Each row is a point. A path goes straight from each point to the next, and from the last back to the first. The post is the endless flat space through its rows: a point in 2 columns, a line in 3, a plane in 4, and so on, so that a path can go around it. How many times does the path go around the post? Going back the other way cancels.

Post (2 x 3)
[[ 0.35  0.12 -0.14]
 [-0.28  0.15  0.13]]
Path (31 x 3)
[[-0.21  0.26  0.06]
 [ 0.45  0.12 -0.45]
 [ 0.37  0.02 -0.45]
 [ 0.12  0.23 -0.10]
 [ 0.43  0.37  0.03]
 [-0.73  0.18  0.58]
 [-0.27  0.01  0.14]
 [ 0.30 -0.14 -0.29]
 [-0.33  0.11  0.02]
 [-0.31  0.29  0.14]
 [-0.45  0.31  0.20]
 [-0.11  0.19 -0.16]
 [ 0.35  0.06 -0.27]
 [-0.39  0.26  0.07]
 [-0.06  0.36  0.23]
 [-0.30  0.20  0.37]
 [-0.08 -0.15  0.06]
 [ 0.41 -0.04 -0.31]
 [-0.10  0.15 -0.10]
 [ 0.04  0.25  0.01]
 [-0.18  0.33  0.08]
 [ 0.32  0.19 -0.33]
 [ 0.27 -0.02 -0.22]
 [ 0.60 -0.04 -0.24]
 [ 0.32 -0.12 -0.33]
 [ 0.38  0.16 -0.39]
 [-0.36  0.38  0.12]
 [ 0.29  0.20  0.01]
 [-0.04  0.08  0.14]
 [ 0.13  0.06  0.18]
 [ 0.52  0.24 -0.10]]
Times around: 2

Post (7 x 8)
[[-0.19 -0.06 -0.02  0.32  0.02  0.11  0.22  0.55]
 [-0.34 -0.04  0.24 -0.28  0.04 -0.18 -0.14  0.10]
 [ 0.15  0.06 -0.28  0.32  0.11 -0.04  0.03 -0.01]
 [ 0.00 -0.11  0.06 -0.17  0.45 -0.18 -0.30 -0.13]
 [ 0.26 -0.24 -0.05  0.32  0.17 -0.30 -0.17 -0.46]
 [ 0.01  0.01 -0.09  0.10  0.02  0.41 -0.07  0.15]
 [ 0.02 -0.11  0.01  0.18 -0.07  0.03 -0.12  0.40]]
Path (33 x 8)
[[ 0.48 -0.26 -0.21  0.66  0.26 -0.17 -0.44  0.07]
 [ 0.43 -0.01  0.01  0.35  0.04  0.21 -0.42  0.22]
 [-0.45  0.14  0.15 -0.04 -0.42 -0.28 -0.19  0.77]
 [-0.24 -0.23 -0.21  0.10  0.16 -0.23 -0.23  0.15]
 [-0.11 -0.16 -0.04 -0.26  0.22 -0.05 -0.30  0.12]
 [ 0.34 -0.29 -0.20  0.12  0.17  0.48 -0.09  0.27]
 [-0.02  0.05 -0.64  0.27  0.53  0.63  0.13  0.37]
 [-0.06 -0.29  0.07  0.42  0.21 -0.18 -0.12  0.17]
 [-0.16  0.19  0.06  0.40 -0.08 -0.20  0.20  0.10]
 [ 0.25 -0.11  0.20  0.08 -0.12  0.33 -0.33  0.47]
 [-0.21  0.31 -0.06 -0.22 -0.43  0.43  0.35  0.49]
 [-0.03 -0.50  0.14 -0.17 -0.17 -0.17 -0.30 -0.43]
 [ 0.12 -0.37 -0.10  0.29  0.13 -0.28 -0.33  0.24]
 [ 0.29 -0.44 -0.07  0.65  0.72  0.04 -0.16  0.29]
 [-0.04  0.42 -0.18  0.36 -0.01  0.46  0.14  0.31]
 [ 0.25 -0.13 -0.01  0.19  0.03  0.21 -0.13 -0.20]
 [ 0.25 -0.02  0.23 -0.07 -0.32 -0.02 -0.09 -0.08]
 [-0.20  0.33  0.01  0.18  0.19  0.25  0.16  0.22]
 [ 0.20  0.40 -0.47  0.31  0.41  0.10 -0.10 -0.20]
 [-0.25 -0.10 -0.29  0.10  0.20  0.25 -0.21  0.43]
 [-0.10 -0.09 -0.36 -0.01  0.49 -0.33 -0.03  0.35]
 [-0.06 -0.37  0.01  0.17  0.25 -0.06 -0.57  0.42]
 [-0.41  0.00  0.21 -0.08  0.43  0.37  0.00 -0.03]
 [ 0.02 -0.02  0.08  0.10  0.57  0.24  0.01  0.15]
 [ 0.25  0.02 -0.13 -0.01  0.20  0.00  0.13  0.04]
 [ 0.14 -0.14 -0.26  0.10 -0.23  0.57  0.12 -0.17]
 [-0.01 -0.20 -0.21  0.17  0.28 -0.17 -0.15  0.27]
 [-0.28  0.15 -0.23  0.27  0.02 -0.12 -0.11  0.16]
 [ 0.26  0.10  0.08  0.46 -0.11  0.02 -0.29  0.11]
 [ 0.26 -0.33  0.01  0.42  0.62 -0.11 -0.71  0.30]
 [-0.36 -0.61  0.16  0.24  0.18 -0.32 -0.11 -0.50]
 [-0.46 -0.53  0.19 -0.23  0.13 -0.05  0.00  0.44]
 [ 0.01 -0.23 -0.18 -0.18  0.02  0.29 -0.45 -0.47]]
Times around: 2
